Every row gives one point. The points of each table are mixes of a few directions, plus a little noise. How many directions does each table use, and how many do they share? Where both have some left over, give the other angles between the two spaces (their principal angles), to ten degrees, smallest first.

First (7 x 3):
-0.78 -0.49 -1.05

0.25 0.16 0.30

0.08 0.18 -0.11

-0.01 -0.27 0.47

0.16 0.05 0.31

0.10 0.08 0.10

0.22 0.30 0.00
Second (6 x 3):
-0.57 0.18 -0.64

0.41 -0.72 0.44

0.09 0.34 0.13

0.10 -0.35 0.10

0.19 0.45 0.24

-0.23 0.10 -0.27
Directions: first 2, second 2, shared 1; angles 40

First (9 x 8):
0.25 -1.04 0.40 0.62 0.10 -0.78 -0.28 -1.02

-0.13 0.57 -0.22 -0.33 -0.07 0.42 0.14 0.55

-0.10 0.50 -0.22 -0.28 -0.03 0.36 0.14 0.49

0.03 -0.12 0.05 0.06 0.01 -0.08 -0.03 -0.11

0.06 -0.31 0.09 0.20 0.01 -0.23 -0.08 -0.30

0.06 -0.32 0.12 0.18 0.03 -0.24 -0.06 -0.30

-0.20 0.88 -0.31 -0.49 -0.07 0.65 0.22 0.82

-0.09 0.38 -0.15 -0.22 -0.04 0.28 0.10 0.35

0.12 -0.53 0.20 0.30 0.06 -0.38 -0.14 -0.49
Second (10 x 8):
-0.16 0.74 -0.27 -0.43 -0.08 0.55 0.20 0.72

0.08 -0.43 0.14 0.25 0.05 -0.31 -0.12 -0.39

0.11 -0.46 0.18 0.26 0.05 -0.33 -0.13 -0.44

-0.08 0.36 -0.14 -0.21 -0.03 0.28 0.10 0.35

0.18 -0.77 0.28 0.43 0.08 -0.55 -0.20 -0.72

-0.09 0.34 -0.11 -0.18 -0.03 0.24 0.09 0.29

-0.11 0.45 -0.17 -0.25 -0.05 0.32 0.12 0.42

-0.20 0.91 -0.34 -0.52 -0.09 0.67 0.25 0.87

0.14 -0.59 0.23 0.34 0.06 -0.44 -0.16 -0.57

0.13 -0.57 0.22 0.33 0.05 -0.41 -0.15 -0.55
Directions: first 1, second 1, shared 1

First (9 x 12):
-0.22 0.38 -0.09 0.00 0.00 0.15 0.03 -0.17 0.03 -0.08 -0.35 0.08

0.54 -0.52 -0.08 0.46 -0.17 -0.15 -0.03 0.16 -0.50 0.35 0.45 -0.02

-0.32 0.88 -0.36 0.29 -0.14 0.40 0.09 -0.49 -0.31 0.04 -0.91 0.30

-0.75 0.63 0.19 -0.76 0.26 0.17 0.05 -0.16 0.83 -0.54 -0.50 -0.04

-0.60 0.80 -0.08 -0.30 0.07 0.29 0.08 -0.32 0.31 -0.27 -0.75 0.13

0.18 -0.45 0.17 -0.14 0.06 -0.22 -0.03 0.25 0.14 -0.02 0.46 -0.16

0.09 -0.12 0.01 0.03 -0.02 -0.02 -0.02 0.06 -0.04 0.04 0.10 -0.02

0.72 -0.88 0.02 0.41 -0.14 -0.31 -0.07 0.33 -0.47 0.39 0.81 -0.11

0.42 -0.73 0.19 -0.02 0.03 -0.29 -0.07 0.32 -0.01 0.10 0.72 -0.20
Second (11 x 12):
-0.05 -0.17 -0.09 0.20 -0.05 -0.68 -0.28 0.09 -0.85 -0.19 -0.39 0.43

0.32 -0.24 -0.16 -0.56 -0.50 -0.16 0.30 0.57 0.85 -0.44 -0.62 -0.10

-0.48 -0.42 -0.08 -0.41 0.02 -0.09 0.02 -0.25 0.11 -0.17 -0.37 -0.27

-0.37 -0.41 0.17 -0.17 0.23 0.48 0.18 0.09 0.82 0.09 -0.19 0.06

0.14 0.27 0.20 -0.15 0.21 -0.36 0.08 0.23 -0.57 0.41 -0.20 -0.05

-0.40 0.00 0.31 0.27 0.86 -0.26 0.04 -0.30 -0.56 0.63 0.05 0.61

0.56 0.55 -0.03 0.02 -0.34 0.34 0.05 0.18 0.13 0.05 0.47 -0.50

-0.15 -0.38 0.13 0.27 -0.19 0.90 -0.24 0.40 0.61 -0.16 0.01 -0.06

0.13 0.15 -0.13 0.37 -0.03 0.21 -0.04 -0.29 0.22 -0.13 0.53 0.25

0.63 0.73 -0.23 0.12 -0.12 -0.05 0.28 -0.39 0.23 0.01 0.83 -0.04

-0.33 -0.09 -0.10 0.01 -0.07 -0.30 -0.39 -0.33 -1.00 -0.12 -0.10 -0.32
Directions: first 2, second 6, shared 0; angles 40, 80

First (10 x 20):
-0.19 0.21 -0.41 0.03 0.07 -0.29 -0.24 -0.13 0.24 -0.17 -0.13 -0.24
 -0.31 0.05 -0.26 0.20 0.14 -0.13 -0.06 0.03

0.78 -1.26 0.73 -0.18 -0.43 1.00 0.61 0.16 -1.42 0.11 0.32 0.53 0.37
 0.09 0.47 -0.35 -0.07 0.03 0.04 -0.51

-0.08 1.03 -0.03 -0.11 -0.04 0.34 0.30 0.04 -0.57 0.42 -0.64 -0.64 0.05
 -0.07 -0.29 -0.36 -0.38 0.36 0.24 -0.08

0.09 0.55 0.04 -0.08 -0.07 0.46 0.37 0.04 -0.89 0.16 -0.51 -0.55 -0.11
 0.09 -0.20 -0.40 -0.09 0.21 0.27 -0.38

-0.08 -0.45 0.12 0.16 0.15 -0.36 -0.26 0.00 0.68 -0.32 0.39 0.42 0.02
 0.03 0.27 0.18 0.28 -0.18 -0.08 0.08

0.00 -0.16 -0.22 -0.08 -0.05 -0.22 -0.23 -0.10 0.36 0.11 0.19 0.16 0.01
 -0.14 -0.12 0.37 -0.23 -0.13 -0.29 0.41

-0.20 0.61 -0.14 0.10 0.13 0.02 0.09 0.00 -0.22 -0.12 -0.45 -0.47 -0.23
 0.11 -0.17 -0.26 0.22 0.10 0.27 -0.33

0.26 -0.56 0.75 0.05 -0.04 0.37 0.31 0.21 -0.21 0.13 0.34 0.54 0.50
 -0.02 0.56 -0.34 -0.07 0.16 0.12 -0.12

-0.32 0.04 -0.51 0.10 0.21 -0.69 -0.52 -0.16 0.90 -0.31 0.11 -0.03 -0.34
 0.01 -0.25 0.48 0.25 -0.29 -0.22 0.23

-0.26 0.02 -0.26 0.04 0.12 -0.65 -0.49 -0.09 1.16 -0.03 0.33 0.27 0.04
 -0.16 -0.07 0.52 -0.10 -0.16 -0.28 0.62
Second (11 x 20):
0.07 -0.23 0.05 0.34 0.23 0.13 0.17 0.11 -0.55 -0.77 -0.22 -0.24 -0.31
 0.45 0.27 -0.69 1.08 0.15 0.49 -0.97

0.46 0.07 -0.46 -0.11 -0.17 -0.14 -0.16 0.14 0.06 0.07 0.06 -0.09 0.25
 0.04 -0.02 -0.12 -0.08 0.58 -0.31 0.53

0.88 -0.01 -0.84 -0.37 -0.49 0.30 0.02 0.12 -0.97 0.18 -0.21 -0.47 0.07
 0.14 -0.33 -0.19 -0.22 0.71 -0.46 0.46

0.41 -0.77 0.11 -0.27 -0.38 0.49 0.18 -0.06 -0.69 0.25 0.25 0.31 0.08
 -0.09 0.00 0.23 -0.37 -0.19 -0.24 0.04

0.08 -0.44 0.23 -0.07 -0.11 0.22 0.10 -0.04 -0.24 0.06 0.15 0.24 0.00
 -0.03 0.07 0.11 -0.10 -0.24 -0.03 -0.13

0.34 0.01 -0.30 0.07 0.00 0.00 -0.03 0.15 -0.28 -0.30 -0.13 -0.26 -0.02
 0.25 0.08 -0.42 0.46 0.47 0.01 -0.10

-0.84 0.85 0.19 -0.01 0.20 -0.15 -0.01 -0.25 0.50 0.37 -0.30 -0.20 -0.25
 -0.31 -0.40 0.45 -0.55 -0.61 0.19 0.00

0.11 0.12 -0.19 -0.10 -0.09 0.10 0.04 -0.02 -0.28 0.09 -0.14 -0.21 -0.07
 0.00 -0.16 0.01 -0.10 0.07 -0.05 0.02

0.25 0.29 -0.39 -0.14 -0.10 -0.41 -0.32 0.10 0.67 0.30 0.21 0.07 0.41
 -0.13 -0.03 0.12 -0.39 0.54 -0.44 0.97

-0.83 0.00 0.76 0.24 0.34 -0.11 0.07 -0.18 0.62 -0.05 0.10 0.38 -0.13
 -0.17 0.17 0.28 0.00 -0.79 0.41 -0.45

-0.96 0.13 0.82 0.41 0.54 -0.42 -0.06 -0.09 1.16 -0.20 0.21 0.48 -0.02
 -0.14 0.35 0.19 0.22 -0.66 0.45 -0.35
Directions: first 4, second 4, shared 3; angles 90
